Every row gives one point. Each copy is the shape, with its points in the same order, turned, moved and blurred by noise. Some copies are also mirrored. Which?
In the rows, 128 means zero.

Shape, 6 rows:
[[125 153]
 [124  57]
 [160 129]
 [130 153]
 [128 152]
 [119 150]]
Copy 1:
[[147 137]
 [133  40]
 [112 122]
 [151 137]
 [147 136]
 [154 135]]
Copy 1 is: mirrored
Copy 2 (6 x 2):
[[113  96]
 [126 192]
 [152 116]
 [118  96]
 [118  98]
 [109 101]]
Copy 2 is: mirrored

Shape, 10 rows:
[[139  87  63 151]
 [146 125 108 153]
 [157 162 132 123]
 [179 116 116 152]
 [111  84 120  84]
 [123 135 145 112]
 [183 124 109 157]
 [113  99 105 118]
 [148 143 148  87]
 [145 158 131 100]]
Copy 1:
[[ 78  66 125 158]
 [103 102 137 120]
 [150 109 139  95]
 [109  96 171 122]
 [149 112 106 188]
 [150 132 117 127]
 [106  89 170 113]
 [120 106 105 162]
 [178 120 134 125]
 [166 107 123 109]]
Copy 1 is: mirrored
Copy 2:
[[ 84 150  66 154]
 [110 158 116 136]
 [101 144 166 124]
 [ 98 174 132 165]
 [112  75 113 166]
 [129 110 149 134]
 [ 91 181 131 156]
 [116 108  98 147]
 [105 107 175 144]
 [ 98 119 167 123]]
Copy 2 is: mirrored

Shape (12 x 8):
[[ 85 129 139 127 135  94 114 129]
 [ 93 134 162 102 140 105 109 126]
 [148 175 129 118 117 112 114 123]
 [148 147 159  84 124  77 120 150]
 [144 180 127 107 145 109 122 181]
 [170  78 125 123 138 178  91 125]
 [117 133 158 132 111 120 173 154]
 [156  75 149 147 139 189 104  86]
 [135  90 102 109 131 165 125  91]
 [144  82 120 152  86 144 145 146]
 [ 84 105 165  91 123 147 126 116]
 [144  97 129 126  99 187  85 114]]
Copy 1, 12 rows:
[[124 146 156 146 147 148 124 164]
 [139 134 152 127 141 152 122 189]
 [117 109 132  97 169 156 145 130]
 [116  82 143 127 151 152 169 179]
 [104 118  89 120 161 163 172 160]
 [187  99 102 117  96 106 118 110]
 [ 88 146 147 106 103 129 160 156]
 [187 112 129  97  72 114  86 101]
 [149 113 122 110 121  81  85 120]
 [125 134 142 123  93  86 159  96]
 [151 144 154 104 114 108 117 193]
 [195 128 129  91 117  98 129 110]]
Copy 1 is: only turned
Copy 2, 12 rows:
[[143 101 117 127 144 149 154  97]
 [168 108 133 111 143 155 146 111]
 [116 122 112  84 149 154 117 156]
 [144 119 123  81 109 172 167 152]
 [136 109  74  70 115 133 139 156]
 [123 166 168  94  96  93  87 101]
 [148 122 114 147 122 122 160 163]
 [132 183 180 127 131  97  82 101]
 [112 135 185 109 147  85 120 110]
 [ 93 138 147 158  94  98 123 140]
 [179 102 173 134 136 123 134 117]
 [119 130 180 118 112 106  65 117]]
Copy 2 is: mirrored
Copy 3 (12 x 8):
[[159 114 161 145 123 130 109 130]
 [151 131 178 139 137 126 118 120]
 [115 168 131 143 154 135  98 140]
 [124 130 163 133 193 120 127 148]
 [155 170 134 114 188 142 113 152]
 [119 132  91  76 134  96 130  53]
 [121 112 139 102 123 134 138 182]
 [ 94 123 110  72  92  78 129  60]
 [118 122  92 127 109 121 147  78]
 [104  75  89  75 117 137 105 130]
 [127 105 165 130 114 135 158  95]
 [101 121 108  87 114 136 124  52]]
Copy 3 is: only turned

Shape (15 x 9):
[[119 122 131 100 122 109 142 102  69]
 [115 129 131 126 156 105 108 105 124]
 [116 101 113 142 114 116 181 115 111]
 [122  38  54  89 109 121 120 105 107]
 [204 114 110 123 154 138 118 104 138]
 [117 125  84 101 152 156 141 126 175]
 [164 147 144 137  94 112 104 165  78]
 [121 119 158  90 150 102 120 114 116]
 [114 149 140 117 124 133 121 111 150]
 [161  42 148  92 154 125 146 103 136]
 [114 136 114 101 105 103 114 113 163]
 [108 126 158 113 141 126 109 111 136]
 [130 137 147 135 137 108 194 151 123]
 [132 138 107 160 148 152 217 104  88]
 [126 132 147 112  92 110 105 101 154]]
Copy 1:
[[159 105 111 124 129 134 163 108 173]
 [114 150 103 139 119 148 139 149 153]
 [155  88 131 113 128 102 162 171 149]
 [135 115 196 108 151  86 115 137 202]
 [139 133 145 186  98 103 109 131 109]
 [ 81 115 124 108  97  99  98 145 136]
 [155 129 138 131 147 149 172  92  84]
 [141 117  89 148 137 161 123 121 154]
 [115 135  74 115 126 109 127 136 127]
 [178  96 140 156 118 119  60 150 158]
 [103 130 100 123 165 108 129 143 141]
 [136 136  90 116 125 151 115 133 139]
 [139  60  98 134 120 133 160 166 103]
 [150  76 119 125  50  98 191 168 137]
 [135 151  81 122 167 104 118 138 120]]
Copy 1 is: only turned
Copy 2, 15 rows:
[[172 143  69 135 131 106 117 147 129]
 [149 134 120 115 104 144 121 149 131]
 [135 125  60  99 115  96 145 123  98]
 [123  66  80 136 103  61 158 207 120]
 [ 80 149 130  99 151 100 106 171 145]
 [ 79 132  91 131 127 147 181 174 121]
 [168 125 141 122 194  89 113 105 118]
 [147 156 107 148 101 130 123 129 156]
 [113 125  97 123 143 160 131 121 134]
 [ 96 125 100 114  89  60 138 151 185]
 [109 101 109 159 117 148 136 126 105]
 [142 127 111 122 116 150 135 129 158]
 [122 182  84 108 132  95 152  97 106]
 [122 178  35  66 147  98 147 145 103]
 [115  97 107 149 131 145 113 103 133]]
Copy 2 is: only turned
